Every row gives one point. A path goes straight from each point to the next, and from the last back to the first. The post is the endless flat space through its rows: a point in 2 columns, a line in 3, a plane in 4, and so on, so that a path can go around it. Count how often the path circles the post. Going back the other way cancels.

Post (2 x 3):
-13; 6; -49
-31; -6; 24
Path (17 x 3):
-83; -18; -8
-49; 16; -12
-22; 23; 8
13; 17; -14
19; -19; -5
7; -28; 7
5; -6; 36
3; 32; -55
-37; 22; 3
-41; 5; -22
-55; -31; -12
-8; -14; -36
16; -11; 39
7; 45; -11
-50; 61; -50
-79; -2; 35
-57; -24; 36
Times around: 1

Post (10 x 11):
-17; -77; -77; 12; 59; -10; -4; 23; -67; 51; 12
-6; -6; -3; -26; 14; 40; 11; -33; -28; -34; 26
-42; 5; 11; 3; -31; -3; 21; -20; -3; -11; 32
-1; -12; -14; -4; -14; 2; 13; -51; -19; -24; -18
-5; -11; -18; -21; -17; 21; -5; 40; -23; 6; 13
62; 5; 13; 3; 7; -25; -14; 21; 10; 53; 26
-57; 12; -15; -1; 30; 22; 11; 33; -40; 3; -17
-14; 13; 3; 48; 4; 95; 11; -20; -26; 2; -23
19; -2; 17; -28; -21; 7; 42; -23; 9; 32; 14
-26; -46; -15; -39; 16; -19; -6; -7; 7; -4; 12
Path (20 x 11):
3; 5; -18; -16; -17; -25; -30; 19; -32; 25; -6
-18; -62; 7; 2; -13; -8; -1; -15; -19; 25; 54
-26; -35; 25; 19; -62; 33; 50; 16; -21; 9; 36
31; -38; -33; 7; 5; 21; 11; -26; -3; 5; 5
-20; -21; -1; -34; 44; 65; 22; -42; 1; -5; 28
3; 62; 4; 10; 22; -22; -18; -14; -43; 9; 28
26; -22; -6; -16; -9; -3; -8; 14; -28; 45; 4
60; -42; 43; 36; 51; 50; -37; 1; 19; 7; -26
-5; 17; -8; 45; -33; 26; 37; -13; -43; -4; -33
-11; -17; 12; 20; -5; 27; 18; -1; 15; 20; 35
42; -17; 62; -9; -2; -5; 11; -44; 31; -12; -4
7; -39; -21; -19; 21; 7; 9; -25; -43; 9; 26
-14; 24; -19; 5; 7; -2; -31; 12; -23; 23; 14
28; 18; -21; 35; -19; 9; 13; 25; 13; 65; 79
6; -28; -44; -17; -12; 0; 47; -11; -35; 8; 8
-11; -14; 1; 44; -20; -18; 1; 40; -13; 6; -6
-67; -27; 10; 48; -1; 52; 14; -25; -41; -16; 2
-26; -19; 1; 22; 51; 16; 30; -2; 3; 8; -10
-18; 5; -39; 9; -5; -18; 19; -31; -28; -42; -17
-29; 34; -25; 8; -7; -15; 21; 22; -51; 19; 26
Times around: 1
